Each wall is flat, endless, passes through zero and stands at right angles to its row. A trip goes straight from one point to another. List the walls that it crosses, first one first.

Walls:
(1): [ 6 55]
(2): [30 33]
(3): [-15 -63]
(4): [-51 -63]
Trips:
[-15  16] to [18 16] => none
[31  9] to [14 47] => none
[-3 20] to [-11  -4] => 2, 4, 3, 1
[71 29] to [ 62 -22] => 1, 3

Walls:
(1): [  2 -16  71  -3]
(2): [-13  78  56 -48]
(3): [ -1 -41  30 -64]
Trips:
[ 17 -34  31 -54] to [  4 -17   4  46] => 2, 3
[-42  24  78   6] to [ 7 56 -2  7] => 3, 1
[-44 -71 -32 -14] to [29  4 37 29] => 1, 3, 2
[ 16 -39   1 -12] to [  5 -57  55  12] => none
[-47  -6   8  24] to [-23  12 -29 -32] => 1, 2, 3

Walls:
(1): [ 37 -28 -69  50 -57  52  31 -27  13]
(2): [-25  37 -12  11  -2 -17 -55 -58  -7]
(3): [  4 -38 -29  45  16 -57  34  22 -22]
(4): [-26   6 -19   4 -56 -19  -3 -79 -26]
(5): [-22   8 -11  38  58  35   5 -63 -40]
(6): [-22 -35 -22 -67  16  34  -2 -13 -24]
Trips:
[ 10   8 -19 -27   3 -23  78  10 -14] to [  0  26 -66  10  -4 -31 -10 -73 -48] => 4, 5, 2
[-46 -11 -24 -26  15 -33  32  14  28] to [ -7 -29 -39  31  14 -41 -33 -36 -42] => 4, 2, 5, 1
[-48  29  10 -50   9   3 -19  60  -5] to [ 15  39 -14 -76  36  54  39  -1  -7] => 5
[ -5 -56 -11  16  28 -69 -85  57  11] to [-24 -71   2 -15 101  -5 -23  36 -52] => 6, 2, 5
[ 10 -10  27  -7 -24  75  52  11 -32] to [ 36   9 -16  31  -6  22 -25   9  -7] => 6, 2

Walls:
(1): [ 63   5  -4  26  18   8   2  -4 -49  15   3  57]
(2): [ 43   6   4  53  10  60  -1 -31 -30   5  -3   2]
(3): [ 33  -1  48  41  10   8 -38  -2 -18 -38  16  -2]
(4): [ 47  18  25  56 -49 -48  48  38   6   1 -17  19]
Trips:
[ 19  13 -73 -22 -82  34 -44 -19  48  -2  43  22] to [-19 -31  43 -30 -17  12 -16 -57 -39 -15  62 -44] => 2, 3
[ 49  50  60 -14 -32 -67  44  55   8 -13  34  37] to [108  20  -1  21 -61 -46  22   4   7 -36  18  -7] => 2
[ 23 -17  -7 -46   4 -23  -1  22  -3  -8  55  41] to [-65  52 -50 -79  11 -39  48 -11 -44  -5 -31 -76] => 1
[ 29 -34   6  39  49 -53 -57  61  56  12  14   6] to [ 11  19  17 -29  -4 -22   5 -52 -27 -49  80   5] => 4

Walls:
(1): [-15  10  44   5 -21 -21 -16 -21   4  42 -54 -60  13 -40  26 -35 -38  24]
(2): [ 35  41 -16  21 -31 -15 -63 -55  54  24  44  -9 -20 -17  28   3 -26  22]
(3): [-22  -5 -16 -61  38  15 -12  14  18  17  52 -30 -13 -53 -28  15  46  70]
(4): [ -44   10   -6  -14 -109   66  -43   28   25   13  -19  -95   21   -7
   58    5   75  -49]
Trips:
[ 17 -46  63   1  11  -1   7  25   7  40 -25  14  68  93  -9 -19 -14  -5] to [-20   1  -9 -37  10 -10  51 -45  24  53 -12  83 -10  24 -61 -12 -22  12] => 1, 3
[ 11 -20  13  54 -15 -23  62 -22 -30   9  -7   2 -40  -4  -2 -41 -43 -28] to [  4 -84 -12 -32 -32  29 -22   2 -24  20 -14  -5  18 -49 -38  36  44  15] => 4, 3, 1
[-46   4   5  -5 -15  54  48  26   8  20 -72 -31  11  25 -28  25  60  12] to [ 36  90  69  16  -4   0 -53  -5  23 -28 -40   6   1 -20  57 -51 -41 -51] => 3, 2
[-31  82 -10  39 -45   8  13   8  17 -54  -5  32  44  10  69 -16 -17 -44] to [  3  29   4  36  -1  23  67  -4  28  15 -44 -25  16  39  -2 -35  47  66] => 1, 2, 3
[-14 -23  -8 -31  68 -40  20   5 -10 -73 -60 -42  32   6   3 -57   0 -60] to [  5  17  24  23 -20 -31   3 -25  -4 -45  26  40  31  30 -13   1 -40   1] => 1, 2
[-33 -58 -26  31 -86 -37  57 -32 -75   9  -6  44  27  19 -65  35 -12  -2] to [ 34  36  49  44  31 104 -42 -29  35  20  23 -26  37  45  24  66  42  37] => 4, 2, 3

Walls:
(1): [-38 -41  49  -9 -27  26  26  24 -13  19 -58 -32 -14 -50 -31  -3 -66 -23
  52  49 -12 -17 -23  15]
(2): [  -3  -16 -121   47   -3  -16  -28   65  -55  -42   30  -56  -78  -23
   -5   11  -27   13    2   35  -32   40  -38   35]
(3): [ 23   0 -60  52 -51   4 -43   9  47 -25  19  -7 -14 -10 -28  37 -24 -32
  22  13  19  32  10 -12]
(4): [ 11  16  15  13  40 -13  21 -18  -3  -5  -3 -16   3 -13  21 -18 -10  31
   6 102   0  36 -25  40]
(5): [-45   5 -24   7 -16  39  -6  25 -35 -36  -4 -27  26  18 -10 -15  11 -40
  10   7  -7 -17  -5 -14]
Trips:
[-33  -1   5  20  66   9  -8  21   8  10  16  28 -15  48   2   2 -25  20
  13 -58   4  19  -7 -20] to [-28   2  43 -20 -13  -6 -52  -8  -6  -6  19  -9 -42  61 -12 -15  49 -43
 -72 -15  24 -33 -47 -63] => 5
[-10  14   8 -20  -7  50 -23 -21  18 -34  52 -49  34 -37   4  13  45   5
  53  38  36  -5 -22 -11] to [ -5 -71  -8 -25  -1  41  -3 -23 -43  -7 -27 -86 -52  10  43 -36 -38  10
 -51  -6  26 -12 -18   9] => 2, 3
[-11  11  16 -32  56 -36  20 -19 -42  -8 -18  44  14  47  16  -9 -26   0
  -7   3 -18 -17   6 -53] to [  7 -10   4 -31  10 -13   1 -23 -43 -13  15 -25  -7 -11   3   6  43  11
  29  38  20  34  25  42] => 2
[ 27  65  65  22  -1 -25  -4  -7  -3  27  20  10  25  27   4 -30 -40 -26
  -8 -22 -31   0 -28  11] to [ 43  32 -10  -7 -30  44 -19  24   4   5  -4  22  30  -7  15  25  29  -3
  30   0  38  39  36 -36] => 4, 3, 5
[-12  59   0   1  -8  40 -38  25 -25 -34 -42 -17  -5  -6  46 -42 -16 -16
  51  14   5  -4   3 -20] to [-19  44 -33 -13 -17  -9 -23  -4  27   6 -24  47 -37 -49  24 -55 -20  -4
   9 -14  15 -41   4  -1] => 4, 2, 5
[ 20   4 -22 -34 -28  -9 -40 -15 -16   9 -17   9 -13  17 -39 -14  -1  -6
 -20   8  28  20  21  14] to [-57 -71  15 -34  24  33  12  40  -7 -28 -48 -38  -1 -32  24  31  24   8
 -14 -12 -40  -9  24   9] => 5, 1, 3

Walls:
(1): [ 72  29  18 -50 -36  43  13  59  34   5  16  34  50   2  -9 -11  69  74
  38 -28  40  -4  87  36 -16  22  33 112  29 -47   6  66  -8  44 -37 -42
  58 -42   9 -46  -3  67 -34   8   7  26 -11  60]
(2): [ 31 -11 -47  -9 -31  48  64 -48  61 -63  35  -8 -16 -31  -3  16 -48 -37
  15  24 -67 -59   3   8  21 -68 -20  49 -39  28  11  -8  47 -26   8  48
  13  -6 -31 -15  29 -15 -43  -7  44  35  -9  48]
(3): [ -9  55  17 -57 -28 -42  25  -7  73 -48  21 -68 -46  37 -13 -11  -8  39
 -53 -49  22  25  21  43  32  33 -19 -52  56  25 -52 -14  50  46 -58   2
 -63  65  66  27 -59 -44 -27  13 -81  48  10  16]
(4): [ -13  -11   -8    0    1   22  -37   54    2   69 -100  -92    0  -40
   15   22   18  -24   17   38  -55   21   32   15  -67   27   27   19
  -37   29  -15   92    6  -31  -61  -18  -53   79  -23  -10    4  -13
  -18   39   30   39   35  -38]
(5): [ 27  52  26 -49  30  29  29 -76 -16  -9  -6 -34 -43  52 -12 -57  -7 -59
 -19 -12 -15 -23  38  -3  19  -4 -26  29   8  18 -29  22 -45  -8 -11   0
 -13  48 -79 -17 -33  52   4  28 -26 -58  -7 -11]
(6): [ -65   30   22   25  -28   14    0    0  -59   15   20 -108   47   29
   -5  -13  -14   12   33  -23  -16   18  -63   -3   -2   -3  -29   28
    8  -40   -8   -8   17  -30   25    1   31  -52    8   -4   31  -27
    8   -2   23   14  -30  -27]
(7): [ 12  21  16 -24   4 -17   9  41  20 -10  25  -2 -78  31   9   2   7 -23
 -12 -79  36  40 -19  17 -31  20  -7 -46  62 -22  26  16  49  -8  13  28
   7 -13 -54   8   1  48  55 -50 -29 -39  16  51]
(8): [-20  71   2  45 -68  11 -30 -17  76 -43 -10  11 -16  34 -81  -8 -26  24
  15 -40  55 -26  22   5  -7  22 -48  33  -2 -43  43   2 -41  34 -37  38
  34 -17 -21  15 -16  -3 -37  22 -35 -23  61 -34]
(9): [ 23  24 -34  65  23  -5   3  -7  49 -22  12  12  23  20  26  -7 -22 -10
  11  41  29   0  47  46  14  12 -31 -32  -9   4   0 -56  24  14  21  32
  54   3  14 -40 -93  30  67   9  27 -27  58 -41]
Trips:
[-15  13 -38  -5 -58  46 -14 -25  27  43  -1   9 -40  17 -55   6 -36   8
 -33  -2  36   2 -50 -45 -14  -1  16  39 -10 -84  33 -18 -64  51  48  -7
 -19 -19 -27   3   5  61  37  24 -26  52   4 -36] to [ 18 -51   5 -14  32  -4  20 -78  -4  13 -14 -16 -11  -1  16  64  63  -3
  -4  12   0  44 -82  15  -7  28 -69 -81  -4 -67   1  -4 -38 -13  -6   8
  -3  -4 -38  35 -73  17   8  21  46 -47  -7 -18] => 1, 9, 8
[ 56 -34  22 -23  16  66 -18  54  44   3  -7 -13  42  19  36   7  40 -18
 -10  35  -4  38  54  33 -41 -12  67  -5  53  68   1  -4   3 -13 -30   0
 -29 -16  50 -61  73   8 -67  15 -55  -5  -5  31] to [-31 -60  38 106  45   1  46  31 102 -34 -25  15  26  19  34 -10  12  -2
  51  -2  32  61 -23  56 -33  12  57 -25 -15   2  22  -4  -2 -35  19 -22
  17 -17  19  34  36 -12  -8 -14 -88 -64  -2  27] => 2, 7, 9, 3, 4, 8, 1
[ 44  17 -18  28  29  20  26  75 -43  52  -6 -10 -38  13 -13  24 -24  76
 -45  28  40 -18  -5  -6 -20  13  11 -35  36  90 -65 -83  38 -21 -53  28
  21  96 -15  31  26 -22 -10 -15  48 -35   2  39] to [-42 -66  51 -48 -63 -15  25 -32 -58   6  30 -11  10  -2 -57 -19 -54 -49
  44  -3  46  -4   6  58 -38  -5  15  15 -30 -52 -48  81 -18  14 -16 -29
  39  17   0 -42  24 -31  34  22 -11 -13  -7  18] => 9, 5, 6, 1, 3, 7, 8
